Each wall is flat, endless, passes through zero and stands at right angles to its row. A trip goes straight from one point to another. List the walls that it crosses, first one first.

Walls:
(1): [  2 -24]
(2): [ 32 -15]
(3): [57 -1]
(4): [-2 19]
(5): [-7 -9]
(6): [ 36 -18]
(7): [22 10]
(8): [ -1 -29]
Trips:
[ -6 -17] to [  0 -60] -> 3
[-17 -47] to [52  0] -> 3, 7, 5, 8
[ 9 -2] to [33  0] -> 8
[-14   5] to [-1 54] -> 5, 7

Walls:
(1): [ 34  -1  -2  -6  17 -11  -7 -60]
(2): [ 19  -6 -14  -8 -18  30 -15 -18]
(3): [-6 -6  1 12 -2 -3 19  4]
(4): [ 13   4  -4 -14 -12   7  12  19]
(5): [-19  31   4   7  18  -1  13  13]
(6): [-17  23 -16 -19  -8   4  14  16]
(7): [ 40  22  -7 -14   2 -14 -17  21]
(8): [-31   0 -17  17  25 -25 -22  12]
(9): [  0  17   7  -6 -32 -27  -8  -7]
(10): [ -2   1   7  -3  21 -19  16  -1]
(11): [ 13  -7  -3  12 -12  24   4  -5]
(12): [ 21  -9 -20  14 -21  12  -8   4]
Trips:
[-21  12 -14   2   4  24   3   5] to [-15  -3   5  18  10 -25   6  -7] -> 4, 2, 11, 10, 6, 9, 1
[ 4  6 10  1 -8  5 19 -8] to [  1   6 -12  -2   8  17 -22  -1] -> 10, 12, 9, 3, 7, 4, 5, 8
[  8   1 -41  11  -4  -2 -28 -15] to [-31 -29 -16 -26  -4  21  13  14] -> 9, 6, 7, 1, 4, 3, 12

Walls:
(1): [  8   5   9  -6  -3   6 -35 -11  33  21 -10  14  24   8   5   8 -14  32]
(2): [  0  26  22 -33   2  33  14  17  -3   3  17  45 -46 -17  52  47  38   3]
(3): [  6   3  -3 -15  38  32  22 -39  33 -43 -10   0 -14  25 -25  -9  28 -18]
(4): [ 34   6  10 -28   5  16  10 -14 -38 -21  29 -32  -8   2  -8   5 -11 -45]
(5): [  3 -19  21  21  10  25 -12 -27 -13   2  -2  -2   0 -19   0  -6 -25 -19]
(6): [-17  20  22  39  -3  -1 -19 -22   0 -24  -4   5   4   4   6 -11  14  -1]
(7): [ -8 -34  18 -43  36  34 -12 -14  15  -4  17  15  22  23  15 -20 -28 -16]
(8): [ 33  -9 -16  12  -6  -8   9  -9 -23   7  -7 -31   0  -5 -11 -16  21 -25]
(9): [ -3  -6 -29  33  30 -29  -5  18  14 -33  24  15  -3  -8  -2   1  19  17]
(10): [ 12  15 -11 -28   4  -8   7  -5  -9   8 -47  -3  -5  35  -3  19 -10  13]
(11): [  5  -2  25 -18  -1   3  10  33 -28  -4 -14  17 -27  -2 -12   0   7   6]
(12): [  4  -5 -23  33  -7  -6  12  10  20 -31  -3 -41  14   7  -2  38  -2  22]
Trips:
[-12  -3  15  21   4  18   6  10 -11   5   2  -8  -6 -37  24  -1 -22 -33] to [ 16   8  24   8 -31   4   2  -6  41  16   9   6 -38  27  -1 -32  22  -8] -> 7, 3, 4, 1, 5
[ -2   1   7  21 -28  -7  57  18  26  -3 -10 -12  19 -28  19  -4  33  -9] to [ 15  23 -25  24 -22  -4  35 -29  -6  27 -20  12 -15  41   0 -39  -3  -3] -> 3, 9, 2, 10, 12

Walls:
(1): [-25  27   8 -23  11 -19 -22   5  -5 -26  17 -15  11   8 -26  39 -35 -32
 -13  -8 -23  12 -12   8   3   1  10   5   3   5 -10 -12  11 -31 -29  38
  -7  25  -8  12   2   1 -29 -37  30 -10 -45  11]
(2): [-23  -3  24   5  18 -25   0   1   3  13  11   5 -16 -14 -11  -1 -24 -16
  -6   8 -26 -25  18 -29  14  -8 -33  -1 -12   4  -7 -30 -12 -21  22   3
  -7  -1  10  18  22 -16 -20  17  10  15  20  -5]
(3): [  9 -13   0  -5 -26 -14 -30 -19  -2 -39 -12   8 -10 -20   0   1   7  -6
 -13   8   9  18  -2  17  -3  26  13  -9  -7  39  -5  -4  -7 -21 -16  15
 -17  23 -16  19 -40   0 -13 -30   4  30 -34  -8]
(4): [  3  16 -12  -9  27   6  15   3  30  -3  -3 -37   2  26   0 -13 -19  -2
 -13  19   9 -19  19  -2   0  11  -3 -37 -20   8  16  13 -13  -9  12   0
 -23   4 -17  -9 -19 -21 -28  29   9 -13   8 -15]
(5): [-16   4   1  -9  -6  -2  10 -21  28  17 -19  -1  -6   8   3  -4   6  19
  21  -7  16  16  23   8 -22   8 -15  -7  11 -42  -6 -10 -14  36  30  -8
 -21 -27 -29 -17   0  51  -1  -6  -3  20   7  13]
(6): [ -3   0  11  -8   3  14  -9   9  -7  -8   2 -14  10   0 -29 -22 -10   5
  16 -22  -5  26  -9  -1  -5 -22  34  -5   1 -19 -27 -18  -3   9   6   4
  33  28   9 -15 -18  19   2  23   3  -3  11   9]
(7): [ -1  -6   9   2  -2  34  -1 -20 -11   2  31  21   3  20  -2 -27  -4  25
  20   4   7  -6  -5  -1   7  21  28  -3 -39  10 -10 -59  21 -39 -26  10
  25 -15 -15  12   4  38  21  15   7   7  27  12]
(8): [ 25 -10   7   3  -6   3  -1  13  27   6 -28  26 -10  60  12 -31   1  28
 -14  13   7 -14  18  35   0 -18 -24  -2   1 -12   9 -26  -2 -39  -3 -43
  10  19   0 -27  16  -3 -11   5   0  -2  21  26]
(9): [-23   0  -4  20  11  13  38   9  14  13  10  -1  12  28  33   7 -13   3
  10  26 -21  30 -16 -26 -12  19 -28  16 -16 -13  23  -6 -14 -14 -23  29
  12 -13 -11 -17 -24   9 -20  -4  23  32  35  26]
(10): [-15  11 -11 -27  25   8 -23  21  31 -26   7  -9  -2  -5  20  -1  37  -5
  10  -6   2   3  -5 -13 -25 -38   3  -3 -21   0  -1  -4  -4  -7  32 -22
  -2 -10 -13  24  10   0 -22 -16  12  16 -20 -27]
(11): [  0  -1  28 -23  -5  10  11 -57  25   5  -2  24  12 -14   1 -25  -2   4
   5  -2  30 -22   6 -20   8 -10 -22  31  39   8  15 -22  37 -23  23 -10
  14 -21  -9 -19  -7  24  -1  -7   0  -7 -15   6]
Trips:
[  5  -4 -10  -4  22 -30   4 -11  -9  14  -1  12  -6 -16  20  11  -1   2
  34  17  -3   3 -16  -1  -7 -14  -6 -38   0  12  -9  -1  -3 -16  -3   9
 -29  -5 -14  12  14  28 -41   2 -12  22  -5  31] to [ -2  -2   8 -22  23   2   6  11   6 -22 -23   2 -15  30  29  -5  30  34
  -8  24 -10 -31   2  13   2   6  17  21   3 -12  -7  27 -24  -9 -15  19
  21  -9  20  16  12 -39   8  -2   0  -1  16   7] -> 8, 1, 7, 5, 3, 2
[ -7 -27   5 -15   3  17   5 -22   1  20  27   2 -26 -30 -35  13  13  -3
  38   6   6 -27   8 -10 -30  -2 -12 -21 -21 -23 -17  11  20  11  -1 -29
   9  -1 -12  12  49   1  16 -11   3  16 -16 -28] to [  8  -3  32 -26  10 -44  11  18 -13 -12   5 -16 -18 -49  12   3  27  -3
  12  12 -19  24 -20   1  36 -30  36  -3   5   1 -36 -44  -2  -4  14  21
  -1  -6 -28  36   9  -3 -31  18 -36   8 -26  40] -> 6, 1, 3, 11, 5
[  8 -31  -7  12 -19   5   1   6  26   8 -17 -17  -6  -4   3  -2   0  -5
 -39   7  32 -40  13 -14 -26  15  12  27  -5  -4 -38 -22  18  27  -3  -7
  -6  -3  19   2  20  -5   7   1  10   3  -7  -5] to [  5  25  24  26 -11   2  21 -32  -4   5  12  27   3   1 -11  19 -19 -19
 -14  -7 -16  -1 -23  12   1   2 -14  14   2  26  -1  18   9 -18  14   3
  13 -41 -25  23  19  10  -1  34   7  10  -4   2] -> 7, 8, 5, 9, 1
